Every row gives one point. Each copy is the shape, with its points in the same order, turned, moved and blurred by noise. Is it also mirrored, or only turned?

Shape (6 x 2)
[[ 1.69 -2.57]
 [-0.14 -0.29]
 [ 0.40 -1.01]
 [ 0.25  1.18]
 [-1.32 -0.03]
 [-0.92  2.72]]
Copy 1 (6 x 2)
[[ 2.11 -2.55]
 [ 0.70  0.29]
 [ 1.46 -0.65]
 [-0.86  0.39]
 [ 0.63  1.35]
 [-1.83  2.14]]
Copy 1 is: mirrored
Copy 2 (6 x 2)
[[ 0.40  3.06]
 [-0.97  0.54]
 [-0.56  1.30]
 [-0.31 -0.67]
 [-2.11  0.11]
 [-1.06 -2.59]]
Copy 2 is: mirrored
Copy 3 (6 x 2)
[[-2.91 -0.94]
 [ 0.00 -0.89]
 [-0.90 -0.98]
 [ 0.87  0.37]
 [ 0.93 -1.64]
 [ 2.78  0.46]]
Copy 3 is: mirrored
Copy 4 (6 x 2)
[[-1.25  2.64]
 [ 0.06  0.23]
 [-0.29  1.38]
 [ 1.63 -0.34]
 [-0.20 -1.00]
 [ 2.79 -1.92]]
Copy 4 is: mirrored

Shape (9 x 3)
[[ 0.09  1.14 -1.13]
 [ 0.61 -0.32  2.19]
 [-0.80 -1.12 -2.57]
 [ 0.35 -0.66 -2.78]
 [-1.51 -1.38 -2.24]
 [-0.54 -1.22  1.64]
 [-0.65 -0.32  0.68]
 [-1.82 -2.51  0.72]
 [ 0.75 -0.26 -2.55]]
Copy 1 (9 x 3)
[[ 0.96  1.48  1.19]
 [ 0.51  0.44 -2.67]
 [-0.93 -0.59  2.22]
 [ 0.37 -0.72  2.49]
 [-1.80 -0.21  1.65]
 [-0.53  0.09 -2.26]
 [-0.58  0.59 -1.11]
 [-2.53 -0.69 -1.51]
 [ 0.49 -0.60  2.00]]
Copy 1 is: mirrored
Copy 2 (9 x 3)
[[-0.49 -0.58  1.25]
 [ 0.42 -0.87 -2.26]
 [ 0.02  2.15  1.57]
 [-1.30  1.72  1.73]
 [ 0.67  2.33  1.57]
 [ 1.25  0.31 -1.93]
 [ 0.90 -0.10 -0.67]
 [ 2.15  2.07 -1.27]
 [-1.75  1.24  1.39]]
Copy 2 is: mirrored
Copy 3 (9 x 3)
[[ 0.46 -1.28  1.01]
 [-1.27  1.53  0.05]
 [ 1.05 -2.52 -1.48]
 [ 1.94 -1.82 -0.67]
 [ 0.30 -2.55 -1.83]
 [-1.53  0.79 -1.12]
 [-1.23 -0.35 -0.33]
 [-1.69 -0.29 -2.74]
 [ 2.06 -1.75 -0.20]]
Copy 3 is: mirrored

Shape (10 x 4)
[[ 1.69 -1.07  0.85 -0.08]
 [-1.42 -0.06  0.88 -0.53]
 [ 1.31  1.25  1.14 -0.41]
 [ 1.29  1.57 -2.73 -0.46]
 [-3.26  0.80 -0.68 -0.13]
 [ 0.13  0.88 -0.12  1.76]
 [ 1.77  0.76 -0.12 -0.79]
 [-0.17 -0.54  1.20 -1.04]
 [ 0.11 -5.24  0.36 -0.62]
 [ 0.65  0.41  0.79 -0.90]]
Copy 1 (10 x 4)
[[-0.98 -1.57  0.07  0.32]
 [ 1.10  0.66  0.30 -0.84]
 [-1.14 -0.20  1.66 -0.35]
 [-2.51  2.28  0.46  1.70]
 [ 1.25  2.96 -0.95 -1.27]
 [-1.73  0.82 -0.23 -1.64]
 [-1.36  0.27  1.26  0.91]
 [ 0.89 -0.49  0.74 -0.17]
 [ 1.27 -3.08 -3.35  1.31]
 [-0.41 -0.13  1.10  0.05]]
Copy 1 is: only turned
Copy 2 (10 x 4)
[[-0.22 -0.98  1.93 -1.05]
 [-1.12  1.54  0.38 -0.15]
 [-0.66 -0.99  0.98  0.90]
 [-1.84 -2.53 -1.80 -0.48]
 [-1.18  2.18 -2.06 -0.05]
 [ 1.22 -0.57 -0.98  0.18]
 [-1.54 -1.73  0.55  0.07]
 [-1.30  0.98  1.04 -0.39]
 [-0.57  1.44  2.97 -4.71]
 [-1.39 -0.26  1.07  0.17]]
Copy 2 is: mirrored
Copy 3 (10 x 4)
[[ 0.93  1.28 -1.76  1.35]
 [-0.67 -0.53 -1.81 -0.05]
 [ 1.87  0.39 -1.85 -0.80]
 [ 2.23 -0.80  1.83  0.33]
 [-2.11 -1.95 -0.31 -1.05]
 [ 0.10  1.36  0.55 -0.86]
 [ 2.40  0.00 -0.45  0.39]
 [ 0.30 -0.30 -2.47  0.59]
 [-1.46  1.65 -2.32  4.82]
 [ 1.14 -0.53 -1.33  0.26]]
Copy 3 is: mirrored
